Each point is reached from the start by the listed moves, each made once or not at all, plus a little noise. Is the number of moves made odd or even? Then give how often each move was made.
(in the rows, 100 means zero)

Moves:
(1): 114	99	74	95	137	96
(2): 47	114	80	63	128	48
(3): 145	151	125	138	111	130
Start: 97	109	117	113	66	103
Points:
90	176	124	113	103	81 => even (0, 1, 1)
99	176	99	108	137	74 => odd (1, 1, 1)

Moves:
(1): 97	100	102	122	111	89	104	93	107
(2): 93	111	91	95	108	94	118	100	107
(3): 100	98	113	119	98	115	105	104	101
(4): 107	82	96	122	108	87	116	109	108
(5): 89	105	102	100	96	101	99	108	89
(6): 91	112	90	118	99	124	108	108	90
Start: 91	86	105	114	97	97	100	105	96
Points:
76	89	122	154	100	100	109	110	93 => odd (1, 0, 1, 0, 1, 0)
88	84	119	154	105	103	111	101	104 => even (1, 0, 1, 0, 0, 0)
74	84	107	195	108	112	133	127	92 => odd (1, 0, 1, 1, 1, 1)

Moves:
(1): 123	93	85	109	106	92	114	86	77	100	100
(2): 98	85	99	102	73	119	83	90	98	96	136
(3): 97	81	94	122	85	103	97	88	86	61	106
(4): 99	104	110	100	102	61	80	54	96	92	117
(5): 83	106	116	93	104	103	100	91	72	101	106
(6): 92	93	85	76	110	107	117	98	119	89	115
(7): 96	122	84	102	101	100	100	86	80	108	98
(8): 62	89	125	105	93	80	114	117	118	118	90
(9): 119	104	114	81	68	93	125	100	108	89	115
Start: 120	118	104	111	100	102	109	84	82	85	109
Points:
115	108	123	65	58	85	114	16	81	54	195 => odd (0, 1, 0, 1, 1, 1, 0, 0, 1)
104	106	124	128	101	34	117	43	75	95	116 => odd (1, 0, 0, 1, 0, 0, 0, 1, 0)
54	96	140	90	81	71	104	35	84	81	178 => odd (0, 1, 0, 1, 1, 1, 0, 1, 0)
111	123	110	85	77	35	161	25	78	80	144 => even (1, 0, 0, 1, 0, 1, 1, 1, 1)
116	112	111	113	42	87	145	62	62	96	148 => odd (1, 1, 0, 0, 0, 0, 1, 1, 1)
146	111	69	101	72	97	161	44	53	33	144 => odd (1, 0, 1, 0, 0, 1, 1, 0, 1)

Moves:
(1): 92	105	91	99	107	96	103	104	99	89	87	100	104	103	92
(2): 102	108	87	99	84	102	101	97	96	100	104	112	110	81	104
(3): 99	101	101	95	91	89	105	98	101	105	95	110	99	105	98
(4): 96	98	92	113	90	96	99	99	104	103	99	106	100	112	102
(5): 71	77	114	100	99	97	108	94	85	99	101	110	77	101	117
(6): 89	104	106	105	86	109	107	98	108	104	110	107	109	115	89
(7): 82	97	101	102	89	90	106	111	83	109	109	92	94	110	95
(8): 94	97	104	109	85	102	107	102	102	97	98	89	102	93	100
(9): 88	94	98	96	100	108	105	91	96	100	82	84	102	113	101
(10): 92	96	107	105	99	97	97	93	95	101	104	101	101	103	101
(11): 99	98	106	100	95	106	91	102	96	98	93	104	95	99	92
(12): 82	99	99	102	120	112	97	115	89	108	72	98	118	105	110
Start: 92	103	99	99	93	96	89	97	105	90	97	96	103	100	100
Points:
5	76	107	121	16	87	125	79	76	109	99	107	96	134	108 => odd (0, 1, 1, 1, 1, 1, 1, 1, 1, 1, 0, 0)
65	101	109	95	65	108	98	85	107	97	76	101	107	133	79 => even (0, 0, 1, 0, 0, 1, 0, 0, 1, 0, 1, 0)
26	110	87	124	64	106	91	116	74	103	77	116	135	130	86 => even (1, 1, 0, 1, 0, 1, 1, 0, 0, 1, 1, 1)
18	73	121	102	91	81	104	107	59	111	79	107	92	125	122 => odd (0, 0, 1, 0, 1, 0, 1, 0, 0, 1, 0, 1)
